Every row gives one point. Two turns around zero, p and q, are shown by what they do to some points. Where does a point land after both, in the order given? Backwards means that the second turn is done in reverse. Each puzzle has new turns, and all numbers are rounded.
(in the rows, 128 means zero)

Turn p:
[116 179] => [ 82 102]
[147 119] => [131 149]
[121  86] => [170 133]
Turn q:
[109 100] => [159 115]
[133  96] => [158 139]
[134 194] => [ 62 120]
[136 122] => [132 137]
Where do these land?
p, then q: [138 159] => [134  96]
p, then q: [155 140] => [110 105]
p, then q: [91 85] => [141 183]

Turn p:
[ 97 134  96 130] => [139 161 104 143]
[135 146 155 125] => [112 118 154 138]
[163 136 147 165] => [126  76 130 144]
[ 95 155 102 102] => [140 179 135 146]
[145  93 104 101] => [156 134 123  84]
[162  73 184 166] => [ 85  56 112  90]
[ 98 159 107 106] => [138 174 138 151]
Turn q:
[ 94 110 111 135] => [144 158 154 131]
[109 126 128 130] => [137 138 138 120]
[158 156 123 149] => [142 108  92 143]
[180 173 126  66] => [ 66 120  61 113]
[129 142 160 151] => [150  96 127 112]
[ 99  60 120 137] => [128 147 197 151]
Where do these land?
p, then q: [205 125 145 150] => [ 88 101 188 157]
p, then q: [132 100 119  95] => [ 94 132 108 109]
p, then q: [ 67 130  93 142] => [167 157  77 141]
q, then p: [132 131 159 145] => [127 119 126  93]
p, then q backwards: [104 154 124 109] => [112 108  97 123]

Turn p:
[ 92 161 132 138 162 139 138 138] => [122 154  94 104 107 144 127 158]
[151 182 168 105 156 116 141 129] => [110 105  85 132 148 138  86 169]
[107  92 104 146  64  95  96 100] => [165 170 166 164 133  99 131  74]
[148 168 133 128 142 136 196 141] => [ 91 116 136 132 122 140 117 200]
[103  78  86 125 100  89 107 158] => [147 163 174 136 140 165 145  74]
[116  75 126  94 109 137 101 105] => [148 113 154 108 119 112 114  68]
[122  97 164 133  97 166  88 149] => [134  99 109 151  85 126 144  74]
[149 182 137 119 162 162 165 107] => [ 89 110 103 103 127 103 113 189]
[150 140 143 156 181 114 168 118] => [149 110 119 114 144 135 137 198]
[141 105  87 135 108 125  80 135] => [125 141 139 134 155 119 164  76]
Turn q:
[ 73 107 133 144 121  88 141 133] => [153  97 106 110 140 104  95 166]
[179 127 174 121 148 165 116  62] => [ 73 140 117 181 149 189 133 102]
[ 94 124 103 105 170 130 151 160] => [128 133 167  91 121 121 132 179]
[110  77  82 137 165 132 140 136] => [125 109 148 121 153 103 170 182]
[126 137 105 137 115 119 157 109] => [157 137 137 129 161 125 124 124]
[118 103 126 121 117 116 155 175] => [126 108 155 111 121  81 112 136]
[132 142 109  86 107 167  98 113] => [103 162 113  92 132 142 157  96]
[146 187 191 196  77 119 100 139] => [163 150  75 189  73 121  79  81]
[173 149 130 106 133 117  95 126] => [125 118 135 129 101 164 149  88]
Where do these land?
p, then q: [128 157 116 155 158 121 124 136] => [144 149 166 113 118 121 135 140]
q, then p: [179 111  77 165 116 110  98 175] => [163 107 193 174 139 116 114 173]
q, then p backwards: [ 89 118 140  93 136 168 126  84] => [128 183  94 106 164 119 128 151]
p, then q backwards: [ 97 145 112  98 142 126 167 103] => [ 86 146 142  99 138 139 156 152]
p, then q: [154 148 119 162 109 149 150 186] => [139 160 129 140 141  72  98 166]
q, then p: [181 159 150 106 133 125 157 128] => [152 111  90 137  98  81 120 125]
p, then q: [145 161 134 170 108 141 161  85] => [176  91 139 131  90  97 106 130]
q, then p: [114  72 160 143 121  89 118  97] => [159 135 156  90 134 150 179  98]
q, then p: [115 123 141  99 101  79  79 160] => [126 120 188 123 139 109 107  72]
p, then q: [ 80  86 132  90 155 172 101 126] => [ 98 127 113  83 178 152 133  76]

Turn p:
[ 94 132 108  91 171 135 122  93 147 131 158] => [137 129 115 140 147 116 106 158 121  81  75]
[141 131 139 110  64 102 184 160  93  84 103] => [126 184 114  97 155 160 173 106  99 172 172]
[168 102 138 139  98  98 168 143 140 133 112] => [119 144  98 126 139 133 114  93 131 158 181]
[159  63 161 122 102  83 139 128  60  99 132] => [131 187 120  74 104  99 117  68  95 172 137]
[109 130 129 134 131 124 106 114 190 105 106] => [120  94 138 149 178 111 141 108 147 108 119]
[113 139 120 127 127 188 112 107 137 148 116] => [136  82 140 123 133 116 131 180 129 129 122]
[132 117  90  56 150 107  62 121  94 143 120] => [130 154 158 136 100  74 124 142  65  65 127]
[122 108 112 191 111 135 162 154 141 134 137] => [ 89 112 108 151 124 154 121 121 148 185 128]
[112 114 178 141 130 123 169 168 157 132 119] => [119 142 148 122 167 166  95 111 164 156 144]
[115 178  93 108 139 109  77  86  43 155 101] => [193 153 155 160  64  88 173 163  86 109 115]
[141 168 123 155 163 167 111  91 150 170 167] => [148  76 105 140  89 132 112 167 174  96 106]
[136 144 125 148 184 166 124 138 160 112 141] => [125  72 132 131 126 170 109 123 136 101 100]
[121 137 149 144  94 127 129 160 152 117 152] => [ 91 136 132 114 138 146 147 122 169 134 136]
Turn q:
[155 136 164 124 112 165 130  71 136 171 100] => [143 203 141 110  89 133 138 161 107 119 135]
[ 97 123 115 159 101 127 150 175  94  90 105] => [111  81 110 112 141 140 122 129 180 126 178]
[ 99  92 105 149  87 104 113 144  90  83 171] => [118  86  78 134 188 129 111 153 172 114 115]
[168 155 119 103 129 116 102  91 134 161  91] => [140 154 123 142  67 154 156 132 101 124 102]
[138 125 108 109 119 158 168 147 123  72 173] => [146 132  89 147 178 117 102  99 138 167 160]
[163 159 171 176 144 112 103  97 162 170 117] => [119 147 170 154  80 106 130 163  79  81 128]
[197 120 173 116 164 131  91 141 153 202  97] => [ 75 158 164 118  81 139 157 141  37 136 112]
[ 89 101  90 114 106 128 168 147 122 131 164] => [152 116 128 115 198 156 128 107 154 132 130]
[154 103 137 126 159 143 112  85 193 153  83] => [102 190 180 152  92 114 167 129 122 138 105]
[104 143 122 134 108  74 168 144 118  99 139] => [164  70 135 148 145 144 111 142 153 136 145]
[ 73 144 132  94 102 151 125 145 143 102 151] => [138 132 128 109 146 138  64  98 164 138 116]
[136 109 155 117 174 100 106 137  97 108 118] => [109  88 120 113 111  91 143 144 114 161 105]
[ 95 152  64 136 100 151 135 152 126  92 156] => [141 115  91 144 161 143 103  73 173 103 146]
[125 131 136 136 187 133 122 116 103 158 127] => [136 120 138  95 115  89 160 117  98 116 117]
Where do these land?
p, then q: [116 163 124 153 115 158 117  99  85 137 176] => [112 133 141 137 127 203 128 121 141 150 165]
p, then q: [159 124 126 188 168 114 112  98 152 113 107] => [118 169 128 159 143 119 178 177 148 117 110]
q, then p: [149  98 145 146 105 145 115 115  86 149 136] => [109 152 139 141 129 174 138 142  91 110 121]
p, then q: [152 133  87 154 123 122 106 104 140 188 169] => [101 102 128 172 161 169 118 133 173  92 127]
q, then p backwards: [ 85 143 148  79 129 149 146 176 128 138 104] => [155  95 188 151 138 151 140 162 110 110 126]
p, then q: [153 130 129 108 119  79 161 103 177 119  77] => [157 122 110 171 146  65 163 113  98 109 113]
q, then p: [ 85 153 152 128 111 115 142 187  92 107  98] => [ 70 129 130  92 146  76  94 146 126 104 120]
q, then p: [126  82  80 141 120 101 107 113 161 148 164] => [168  87 147 151 151 170 118  98 116 156 107]
q, then p: [ 94 155 175  49 108 110 126 186 128  72 116] => [ 96 102 170 129 111  32  95 176 142 110 158]
q, then p: [106 138 184 134 121 161 152 160 122 123 159] => [119 155 158 112  97 103 116 126 131  70 107]
q, then p: [148 109 121 125 176  99 103  85 145 143 102] => [156 153 125 141 152 147 140 115 136 184 167]
p, then q: [ 75 133 141 108 122 162 173 148  70 105 161] => [122 136 128  68  77 166 118  81 105 146 161]
q, then p: [202 118  86 152 159 132 125 116 132 130 129] => [146 147  85 158 108 162 143 128 126 183 101]
p, then q: [141 113  93 127 115 146 106 101 173 120  94] => [126  90 134 131 172 102 169 146 139 137 111]
